Every row gives one point. Each copy is the shape, with its points in the same order, stretched, turned, moved and blurred by noise. Is it also mirrored, or only turned?
In the rows, 128 means zero.

Shape (8 x 3):
[[115 142 138]
 [105 107 116]
 [143 131 167]
 [110 153 140]
 [185  51 160]
 [122 106  70]
 [ 95 132  67]
 [179 141 158]]
Copy 1 (8 x 3):
[[125  96 121]
 [161  96 141]
 [ 94  99 150]
 [134  89 103]
 [ 95 126 239]
 [189 136 132]
 [201 112  94]
 [ 85 130 150]]
Copy 1 is: only turned
Copy 2 (8 x 3):
[[136 138 168]
 [145  86 150]
 [ 94 147 146]
 [136 146 177]
 [ 35  79  66]
 [182  74 124]
 [206  87 157]
 [ 89 170 107]]
Copy 2 is: mirrored

Shape (7 x 4):
[[139 114 114 121]
 [ 74 158  52 112]
 [189 130 119 128]
 [139  94  86 113]
 [176 102 111 118]
 [ 61 149  88 171]
 [176 113 173 108]]
Copy 1 (7 x 4):
[[147 134 104 113]
 [160 179 182  65]
 [158  88 105 133]
 [178 151  99 110]
 [169 113  87 128]
 [120 193 178 112]
 [118  89  58 120]]
Copy 1 is: only turned
Copy 2 (7 x 4):
[[148 135 146 119]
 [148 154  26  82]
 [180 110 168 176]
 [172 151 142  98]
 [179 132 175 143]
 [120  94  56  61]
 [122 131 210 173]]
Copy 2 is: only turned
Copy 3 (7 x 4):
[[130 109 139 149]
 [ 73  35 132 113]
 [149 127 129 191]
 [129  75 167 143]
 [153  99 148 175]
 [ 33 117 155 108]
 [174 170 109 157]]
Copy 3 is: only turned

Shape (12 x 8):
[[ 95  81 160 207 173 110 101 123]
 [122 121 111 249 157 153 138  90]
 [122 165 144 116  51  73  81 144]
 [174 137 154 175 144 113 123  72]
 [ 85 158 168  80 136 134 115 121]
 [ 85 142 107  87 162 165 101 107]
 [ 89 154 116 124 117 135 139 113]
 [156 123 112 148  98 107  98 105]
 [149 157 110 126 129  99  91 130]
 [130 155 135 126 181 135 148 129]
 [133 132  98 167 117  99 187  79]
 [135 134 103 117  84 152 170 122]]
Copy 1 (12 x 8):
[[130 150   8 154 114  85 155 120]
 [ 77 194  18 127 110 151 189 162]
 [188 126 195 151  78  71  99 168]
 [106 110  95  88 102 102 175 131]
 [171 162 160 114 118 113  83  39]
 [105 163 129 133 107 161  54  22]
 [133 174 155 142 116 155 118  90]
 [109 101 126 127  94 111 131 158]
 [137 112 129 112  89 149  93 132]
 [145 139  93  88 133 179 128  65]
 [106 133 140 147 102 170 199 125]
 [107 142 189 135 155 165 139 123]]
Copy 1 is: mirrored
Copy 2 (12 x 8):
[[103 114 106 147 115  31 133 114]
 [160 108 156 133 154  39  94 129]
 [ 91 173  81 105 135 174  65 112]
 [101 163 137 117 167  76 146 139]
 [ 94 129 110 177 143 162 148 110]
 [101  99 173 177 128 146 142  97]
 [142 123 132 152 121 150 113 107]
 [101 146 140  87 136 127  98 120]
 [ 86 157 152 127 125 129  99 133]
 [121 142 142 170 127 103 156 157]
 [187 164 147 111 106 108 122 133]
 [155 119 140 103 134 178 107 144]]
Copy 2 is: mirrored
Copy 3 (12 x 8):
[[101  75 202  98 181 137 125 145]
 [138  37 172 132 217  77 176 118]
 [ 81 186 156  83  13 123 156 131]
 [135  61 123 108 121 111 146  84]
 [101 182 130 151  87 181  99  97]
 [148 166 148 177 144 164  72  91]
 [115 153 128 165 120 126 124 135]
 [151 108 154 103  83 105 149 126]
 [128 147 128 102 106 104 122 107]
 [118 137  89 145 177 129 110 102]
 [121  75  89 170 131  74 141 174]
 [156 142 109 166 101 122 174 163]]
Copy 3 is: only turned

Shape (16 x 11):
[[182 127 149 183 116 146 109 153  98  75 154]
 [ 94  84 137 112 118 111 125 102  87 155 129]
 [181 127 154 159 205 102 180 117 113  67 118]
 [ 91  88 178  77 189 176 120 120 104 124  85]
 [150 135 153  78 104 109  79 140 178 142 181]
 [ 86  99  76 149 157  95 130  89  89 121  74]
 [ 83 171 119 100 129 178 158 119 128 158 115]
 [111  98  73 115 134 197  65 125  94 129 101]
 [169 144 131 191 133 141 165 198 164 122 110]
 [ 84 123  84 168 147  88  69 193  73 171 134]
 [ 81 161 111  87 101 143 123 181  99 146  62]
 [ 74 123 132 192 101 104  80 104 167  69  90]
 [101 150 189 114 165 156 127 165 127  85  97]
 [180  98 189 138 149 134 110 183 141  74 127]
 [137 161 180 168 140 100 155 155 125 158 146]
 [183 114 190 125 157 106  72 140 109 139  72]]
Copy 1 (16 x 11):
[[128  70  65 110 141 157 145 133 119  77 167]
 [143 122 117 176 145  83 124  92 139 120 117]
 [193  82 103  77  80  84 220 185 130  93 127]
 [ 97  98 101 185 154  95 186 123 106 142  68]
 [129 168  84 124 130 138  93 121  43  84 111]
 [137  95 164 153 140  39 148 169 159 158 138]
 [ 70 138 142 163  69 122 138  98 111 184 106]
 [ 66 119 109 221 181 134 122 157 157 140 135]
 [165 107 138  75 110 191 147 164 120 149 111]
 [165  55 134 170 160 114  51 164 111 156  92]
 [ 93 108 110 119 137 131  88 112 119 246  72]
 [ 81 112 181  59 191  89 143 151  90 121 157]
 [ 97  81 104  96 133 116 177 132  81 136  74]
 [156  87  59  85 158 149 158 153  89  89  99]
 [166  92 130  85  78 126 144 103  78 130 119]
 [167  81  65 107 174 101 142 148  44 156 116]]
Copy 1 is: mirrored
Copy 2 (16 x 11):
[[171 149 140 121  84 177 139  88 150 119 194]
 [162  46 110 141 155 170 123 141 107 152 119]
 [137 176 102 213 110 168 139 109 132 118 148]
 [122  98 113 173 142 209  89 161 106 214 164]
 [168 120 183  88 124 152 123 130 159 178  84]
 [128  47  65 170  97 130 120 153 116 125 145]
 [111 119 121 110 198 118 109 148 111 156 160]
 [136  76  98  80  86 170 116 181 108 175 193]
 [ 89 172 143 120  94 124 157  52 116 147 166]
 [141  38 171 147  57 119 126 103  56 173 151]
 [ 70  77 154 122 132 146  52 131 108 161 146]
 [153  65 115 129  90 115 146  94 238 179 162]
 [ 99 137 161 169 141 185  91 124 155 203 172]
 [123 153 157 142  77 206 129  80 155 177 152]
 [148 131 147 156 147 123 128  50 104 155 135]
 [152 118 124 157  84 175  60  78 104 196 123]]
Copy 2 is: only turned
Copy 3 (16 x 11):
[[179 106 146 182 139 148 109 100 159 112  85]
 [128 182 132  97 114 132 162 153 105 156 106]
 [192 151 170 140 231 166  99 131 151 158 117]
 [168 177 163  84 114 202 138 151 145 201 137]
 [ 99  80 177  64  94  94  76 145 117 145  98]
 [102 216 104 147 123 196 131 148 125 159 137]
 [122 140 127 141  84 117 125 182 127 195 155]
 [121 134  96 143  59 207 128 115 147 143 164]
 [127  95 186 191 175 127 116  98 171 138 133]
 [112 166 187 192  83 147 131 107  76  85 161]
 [ 73 126 136 183  79 152 134 142  82 200 136]
 [ 82 198 136 162  66 181  61 143 185 164  50]
 [167 133 201 154 120 175  98 153 143 192 107]
 [158  94 207 132 172 175  99 103 170 147  81]
 [158 146 198 148 147  75 118 122 121 149 114]
 [130 143 169 105 139 155  98  45 126 190 113]]
Copy 3 is: only turned
Copy 4 (16 x 11):
[[178 100 167 195  90 177 158  95  97 143  81]
 [ 94 119 114 148  83 126 143 172  74 107 159]
 [174  84 205 169 187 110 105 148  78 107  63]
 [153  49 149 144 103  91 107 157  41 120 200]
 [135 121 108 135  43  54 159 112 146 120 124]
 [ 72 123 135  99 132 147  99 148  52 154 118]
 [116  82 105 104 136 143 102 135 174 122 176]
 [134  90 103 117  54 178  92  74  73 152 145]
 [180 149 156 156 193 147 148  59 143 158 133]
 [132 201 122 160  68 153  93 122  99 191 177]
 [154 123  68 109 115 130 117 145 121 206 201]
 [ 63  92 172 111  84 127 191  97  84 233 121]
 [178  55 163 169 121  95 135 148 103 188 181]
 [209  97 170 204 108  88 165 101  64 160 126]
 [164 151 171 155 136 123 154 157 150 116 148]
 [230 136 166 110  66  89 164 143  29 138 148]]
Copy 4 is: only turned

Shape (16 x 12):
[[138 103  98 137 110 149 105  93 122 152 144 124]
 [101 169 109 123 158 165 132 100 171 136 174 129]
 [114 166  93 144 158 141 204 130 113  91 146 117]
 [ 81 141  74 155 217 153 131  67 131 129 125 109]
 [ 59 131 110  77 115 148  93 126 120 130  98 104]
 [ 96  84 157 111 152 196 102 131 137 100 178  30]
 [ 72 111  98 143 177 145 143 137 149 181 108 154]
 [146 122 161 134 146 101  95 110 126 227 133 105]
 [118 141 184 137  77 114 112 134  83 182  87 139]
 [ 90 171 105 130 132 180  89 188 124 141 177 147]
 [132 175  98 160 169 127 128 142  75 150 112  93]
 [ 43 131 100  99 139 102  51 117 129  91 162 156]
 [144 130 164 164 130 130 125 145 216 106 106 188]
 [ 33  95 168  77 124 168  76 101  90 174 141 147]
 [148 150  77 120 205 166 106 101 104 135 143 112]
 [146 113 209  72 125  93 106 179  97 159 149  89]]
Copy 1 (16 x 12):
[[143 136 143 179 134 161 145 174 137 104  87 147]
 [ 81 126 154 161 130 118 140 165 127 160 149 143]
 [ 62 144  92 130 124 108 168 124  92 133 114 124]
 [102 221 135 197 153  86 133 149  78 103 139 163]
 [164 124 111 151 164  91 182  78 127 165 113 118]
 [116 116 172  99 249 118 115  87 118 176 101  92]
 [142 158  73 148 144 112 173 180  91 147 123 182]
 [165 153 116 160 159 125 111 228 131 122 132  95]
 [179 112  36 131 132 121 115 155 139 120  87 114]
 [117  48  70 157 158 159 178 135 119 178 146 157]
 [113 164  57 179 172 107 155 137  99 103 125 110]
 [163  82 131 160 127 129 172 122  71 132 190 129]
 [122 110 107  70 123 129 139 172 162  99 148 165]
 [187 126 101 154 138 128 113 134 101 198 122 146]
 [ 93 206 142 206 159 143 150 142 129 123 148 137]
 [160  94 101  78 185 138 132 142 133 181 151  21]]
Copy 1 is: only turned
Copy 2 (16 x 12):
[[183 117 156 138 159 132 111 152 106 148 138 168]
 [141  99 133 134  98 105 102 108 121 162 140 162]
 [158 155 117 145 134 117 129  99 159 172 169 109]
 [196 109 161  98  96  74 101 109 133 209 134 126]
 [123  65 176 127 164 119 121 129 109 165  92 109]
 [150 152  65 158 160  53 183 153 132 202  89 181]
 [151 109 161  53 120 133 125 108 120 154 125 126]
 [151 141 157 103 164  81  81 171  97 100 139 176]
 [159 141 174 135 215 115 108 132 120  68 116 128]
 [149  91 111 138 135  85 151  97  78 131 149 130]
 [191 153 138 127 167  59 100 120 101 154 169 106]
 [147  53 215 150  81  92 151 125  98 153 106  80]
 [180 186 138 112  66 167 101  90  84 135  76  98]
 [129  32 163 114 179  92 161 150 159 107  86 155]
 [192  95 108 126 118  73  91 151  98 189 153 125]
 [102 147 103 152 180  77 141 196 116  92 116 124]]
Copy 2 is: only turned

Shape (17 x 12):
[[120  78 148  99 164  94 118 159 137 140  90 124]
 [131 137  81 158  65 150 195 144 168 124  82  61]
 [103 158  93 138  72 127 110 138 157  89 112 133]
 [185 152 117 110 148 111 121 125 117 164 143 145]
 [ 75 155  67 107  80 186 121 152  97 164 132 146]
 [119 158  89 191  80  94  90 167 126 119 177  91]
 [112 142 122 178 157 157 145 104 179 138 182  91]
 [ 87 129  60 140 146  75 190 102 179  68 166 117]
 [184 113 121 173 124 186 190 125  73 141 109 149]
 [143 153 135 161 108 108 192  90 163 164 154  93]
 [ 98 139 127 155 109 139 149  72 184 125 126 153]
 [114 111 153 110 163 112  83 177 134  94 157 108]
 [110 163 141 107 158  95 152 136  78 142 167 137]
 [138  67 137 107 114 143 156 148  76 149 123 168]
 [114 111 138 128  87 140 175  96  92  95 173  79]
 [144 123  40 102  72 174 191  75 133 104 113 168]
 [143  64  93 164 156 167  90  81  76  82  98 138]]
Copy 1 (17 x 12):
[[172 116  83 164 164 154 139 120 145 150 144  99]
 [ 46  72  17 112 108 109 100 124  88 172 180 163]
 [ 63  59 101 147 116 106 129 175 120 136 133 151]
 [149 130 118  87 112 105 189 145  72 156 156  64]
 [ 60 119  75 117  89  54 184 128  67 159 109 143]
 [ 67 104 124  94 149 125 122 247 142 153 105 143]
 [124  97 138  69 139 160 101 152  94  79 127 153]
 [148  96 177 165 107 184  79 130 139 142 174 226]
 [ 64 145  89 103  75  55  81  97  61 170 172  84]
 [129  61  90  78 140 174 120 116  75 166 136 126]
 [104  47 119 136 141 171  94 124  72 110 124 141]
 [165 122 141 125 130 130 137 181 187 104 102 120]
 [164 109 156 115 121 102 180  99 144 186 116 120]
 [131 150  80 149  91 104 104 107  93 181 114  86]
 [103 116 127 102  40 141  87 116 162 173  78 153]
 [ 65 121  98 146   7  94 104  98  34 161 176 152]
 [ 49 189 169 159  68 122  59 150 142 116 143  99]]
Copy 1 is: only turned
Copy 2 (17 x 12):
[[142 168 107 128 120 131 132 161 153 170 177 153]
 [150 123 174 155  86  71  93  96 113 148 110  79]
 [ 99 147 135 174 124 129 150 122 121  93 115  79]
 [108  96 120 149 144 145  89 107 141 147 184 136]
 [115 101 131 127  85 178  85 101 155 104  85  82]
 [114  88 155 204 159 112 123 150 144 100 100  89]
 [167  63 129 162 138  94 152  81 113 192  71  77]
 [134 130 169 200 120 103 184  69 151 184 107  92]
 [145  70 158 106  85 135 104 106 132 141 205 119]
 [131  63 143 149 134  52 114  61 137 187  89  87]
 [129 116 120 140 130  90 183  62 119 140  82  81]
 [119 136 103 166 136 156 155 190 138 162 154 121]
 [102  80 114 144 129 141 112 118 195 178 147  91]
 [113 116 134  95  80 157 119 143 162 143 182 155]
 [ 95  83 176 126 111 117 147 127 143 178  98  75]
 [ 99 130 183 134  76 154 131  45 112 118 143 109]
 [150 147 175 112 152 183 179 150 114 118 209 130]]
Copy 2 is: only turned
Copy 3 (17 x 12):
[[112 163 183 125 108 138 128  99 134  88  38 121]
 [159 193  40 118 196 101 162 177 102 118 114 205]
 [135 182 101 140 146 152  69 113 149 164 102 154]
 [ 74 145  96 122  70 161 123 112 164 107 159  99]
 [116 144 153 195 109 199 117 164 109 149 169 233]
 [148 234  72 160  85  65  43 147 122 172  89 164]
 [155 171 105 162 175  94 134 164  50 115 144  81]
 [ 88 170  92  85 218 126  86 105  51 138  95 123]
 [150 103  83  94 116  79 178 107 151  66 226 132]
 [122 148  59  87 146  92 169 184  78 129 157  98]
 [150 136 122  91 177 151 114 142  73 140 151  86]
 [119 165 187 184 124  99  81  85 130 118  49 109]
 [ 45 126 176 141  91 114 150  88 136 151 142 117]
 [114  80 171  96  90 127 135 126 146  57 153 162]
 [128  59  78 125 144  86 137 147  66 134 132 140]
 [ 99  78  43  78 170 226 115 146  93 100 204 183]
 [182 113  92 114  90 116  78  43 101  82 134 101]]
Copy 3 is: only turned

Shape (16 x 12):
[[121 127 171 154 124 116  91 151 162 114 129 102]
 [125 182 154 141 118 146 108 118 145  87 115 109]
 [113 117 137 165 124 117 131 114 159 124 124 100]
 [135 116 146 125 120 119 135 116 138 124 187  96]
 [115 152 143 115 134 143  88 121 135 137 109 138]
 [136 118 132 142 144 147 122 120 153 101 193 129]
 [137 109 165 155 145 139 136 171 204  95 109 122]
 [134 113 163 149 141 103 111 120 133  85 111 117]
 [177 133 165 155 150 140 113 123 162 131 135 102]
 [130 126  15 157 152 143 127 140 123 167 104 163]
 [124 176 162 151  49 148 166 166 137 103 142 233]
 [122 241 165  24 148 122 160 184 124 111 106 120]
 [134 137 109 141 111  51  93 118 145 119 110 113]
 [125 150 145 157 117 149 105 201 129 103 110 117]
 [154 130  92  79 118 141 117 129 127 133 122  99]
 [140 135 149 138 119 151 129 128 182  98 184 146]]
Copy 1 (16 x 12):
[[152  97 102 140 142 154  71 112 126  82 105 127]
 [172 108  94 160  92 157  72 100 121  96 187 117]
 [152  91  95 165 146 153 134 105 136 100 105 130]
 [113 102  57 152 140 177 114 154 126 118  94 147]
 [153 116 128 127 142 131  96  95 116 143 179 129]
 [108 153  68 158 142 163 108 148 131 122  93 144]
 [116 126 117 165 141 121  83 110 149  96  88 107]
 [168 112 120 139 124 147  87 117 152 102  97 138]
 [117 125 106 137 126 128  93 133 152  57 124 127]
 [130 165 154 100 140  44 180  34 115 189 140 165]
 [117 133 168 168  97 120  79 134  44 183 151 126]
 [ 86  58 123 142  58 170  34  56 132 242 237 109]
 [179  75 117 132 127 133  87  78 133 124 140 189]
 [162 118 106 109  84  91  85  75 107 122 120  96]
 [121 104  97 112 127  89 126 106 157 168 166 160]
 [103 143  80 176 138 162  85 154 102 111 117 139]]
Copy 1 is: only turned
Copy 2 (16 x 12):
[[ 88 122 132 138  81  99  89 115  82 147 148  89]
 [ 91  76 177 131 136 109  98 123  70 122 107  91]
 [132 130 113 125  83  97 118 109  87 164 126 110]
 [116 137 155 148  84 103 109 133 125 142 148 157]
 [118 111 142 110 148  95 109 128 118 125 116  82]
 [ 90 104 127 189  82  89 117 122 129 159 130 153]
 [ 79 101  85 163 106 133 141  96  90 148 174  81]
 [128  95 119 118  94 108  83 115  81 133 162 116]
 [116 121  95 183 104 132  79  91  72 137 140  90]
 [104 165  51  71 113 145 165 144 198 184  55 135]
 [ 64  90 223  81 187  72 138  60 133 177 124 118]
 [ 45  83 228 137 227 157 158 212 113  22 215 124]
 [117 140 122  70  97 116  89 164  86 195 112 126]
 [ 45 115 155 101  99 142  98 118 111 114 132  95]
 [125 115 135 110 122 163 127 168 173 115 131 130]
 [ 78  92 146 198 129  90 128 109 125 177 133 118]]
Copy 2 is: only turned
Copy 3 (16 x 12):
[[113 140 120 146 115 131 114 149 142 173 106  95]
 [116 161 118 123  94 122 142 113 131 128  86 116]
 [110 126 139 134 116 118 126 157 114 146 110 121]
 [ 93 120 145 119 135 163 109 118 128 157 113 150]
 [143 121 109 126 124 146 165 133 158 138 114 112]
 [103 117  99 135 110 175 112 114 103 170 100 157]
 [122 129  94 145  63 112  77 157 118 172 132 109]
 [106 159  96 148 115 131 113 163 138 148 112 136]
 [ 84 141 123 127  88 174 124 137 128 142 120 101]
 [157 104 104 155 142 152 190 116  70 128 186 134]
 [184 126  90 166 107 174  62  90  85  81  95 101]
 [137 166 100   7 132  93  92  90 179  97 154 118]
 [146 181 142 128 156 125 135 173 114 148 134 135]
 [116 140  94 171 122 123 118  94 134 161 134  79]
 [133 125 146 133 128 139 166  94 159 151 170 150]
 [126 122 109 133  86 173  90 112 101 158  97 143]]
Copy 3 is: only turned

Shape (16 x 12):
[[ 65  91 149 133  82  74 159 120  69  92 110 131]
 [121  69 146 160 127  64 143 102 105 117 148 198]
 [ 97 106  52 133 139 133  12 133 143 138 127 110]
 [124 106  86 135 177 131  95 143 154 111  81 101]
 [ 89 122 143 195  72 130 162 106  97  91 135 196]
 [113 146 106 147 138 117  69 135 152 171  89  88]
 [ 95 100 147 157 138 123  46 158 189 108 104  79]
 [ 83  86 120 151 144 159  78 128 158 178 142  50]
 [107  78  88 176  70  76 197 126 126  95 130 190]
 [167 103 119 128 108 119  61 189 131 139  68 104]
 [153 163 116  67 174 108 116  25 124 116 175 155]
 [145 162  93 130 145  81 123 118 110 110 202 141]
 [163 157  98 137 163 135 125  84  94  50 187 124]
 [107 112 120 117  64  99 148 117 144  94 153 159]
 [111 180 106  79 174 134 136 128 108  99 198 181]
 [119  66 101 120 100 149  88 157 133 155 126 130]]
Copy 1 (16 x 12):
[[110 224 225  98 166 136 133 170 168 113 178  74]
 [148 145 211 162 136 122 118 167 186 120 147  86]
 [127  89 106 144 170  93  83  80  79  93 200 212]
 [153 142 121 110 130  91 106  92  89 144 192 198]
 [157 174 180 126 194 193  92 116 199 126 135  37]
 [110 124 136 112 116  89  92  89  50 118 186 164]
 [145 116 165  98 174  82 110  66  43  94 147 159]
 [111 115  77  77 174  37  96  88 110  82 181 162]
 [139 207 184 157 159 140  89 180 190 166 130  94]
 [101 135 192  77 102 107  53 135  25 133 128 210]
 [127 133  58 205  51 158 204  93 208 113 164 147]
 [127 123  78 191 102 158 169 169 150 142 131 101]
 [184 138  25 160 127 206 162 143 177 121 143 109]
 [100 182 165 149 141 153 141 131 174 138 102 116]
 [104 100  97 179 119 173 229  95 204 166 150 108]
 [ 91 125 148  94 153  77  76 124 129 120 142 199]]
Copy 1 is: mirrored
Copy 2 (16 x 12):
[[ 80 163  82  94 143  63 193 147  80 106  68 161]
 [ 81  36 128 117 190  91 152 118  76 153  95 131]
 [176 135 127 153  81  93  54  55  94  84 108 153]
 [193 145 118 133 130 129 120  97 113  80 105 143]
 [112 106 168 125 141  46 134 140  45 189 120 193]
 [174 128 107 162  58 139 126  77 128  82 103 172]
 [185 144 137 158  83 132 117 103  83  91  39 175]
 [202 151 131 146  23  83  97  99 114  96  86 112]
 [111  80 181  72 178  37 156 121  90 143 118 169]
 [136 158 144 152 114 160 164  27 114  97  64 168]
 [ 87  77  98 184 156 124  65 153 166  81 169 101]
 [ 72  80 167 141 130 144 103 134  84  90 175 125]
 [109 126 178 169 158 107 106 147  71  84 184 107]
 [ 87 120 166 113 139  70 114 146 115 115 105 169]
 [ 71 120 141 119 144 157  56 180  91 121 187 126]
 [146 148 158 117 107  79 102  65 111 136  90 129]]
Copy 2 is: mirrored
Copy 3 (16 x 12):
[[ 63  89 107 151 181  96 120  88 135 147 136  90]
 [ 90  98 132 183 121 109 120 134 112 216 108  87]
 [114 130 144 149  57 181 101 131 150 145 201 153]
 [124 126 151 141 131 164  95 158 139 125 149 151]
 [103  88 133 149 171  67 145 118 134 200 171 105]
 [122 122 151 118  89 140 100 107 131 126 162 173]
 [129 127 198 153 113 151  64 102 138 143 179 153]
 [112 180 140 154 107 149 113 100 103 109 177 163]
 [ 89  75 133 147 149  92 144 156  92 177 138  63]
 [146 111 113 113 143 163  79  88 131 138 144 105]
 [ 76 169 151 138  46 105 127 170 193 179  96 147]
 [118 121 157 156  24 110 136 139 173 135 129  98]
 [110 151 149 159  81  87 105 171 206 137 144  98]
 [ 83 109 152 126 115 112 140 127 132 166 144  73]
 [119 125 154 154  58 133 183 138 202 143 129 126]
 [112 140 108 139 133 165 134 110 105 163 159 108]]
Copy 3 is: mirrored
Copy 4 (16 x 12):
[[169 111 165 128  87 112 151 109 142 193  57 112]
 [159  75  94  79 113 155 158 117 138 182  73 133]
 [128 243 104 140 131 117 169 133 157  87  55 141]
 [173 193 130 145 152 124 188 126  61  78 113 141]
 [151  99 136  88  98 161 104 198 154 214  46 130]
 [114 202 145 156 150 188 149 120 104  87  89 112]
 [ 94 209 153  91 167 158 208 143 107  55  90 109]
 [119 170 144 155 147 132 142 132 150  39  76 118]
 [196  81 118 116 131 148 147 177 145 222  66 107]
 [163 214 147 114 129 202 194 140 117  93 165  94]
 [ 78 113  67 190  92 117 158 105  91 139 137 174]
 [118 164  78 170 121 114 118 118 122 177 144 115]
 [100 170  60 145  78  70 124 135  53 150 123 140]
 [131 112 136 141 127 143 169 182 150 183 107 112]
 [132 155 108 161 120  77  92 107 127 172 174 176]
 [177 155 140 122 128 142 150 163 182 107 124 129]]
Copy 4 is: mirrored
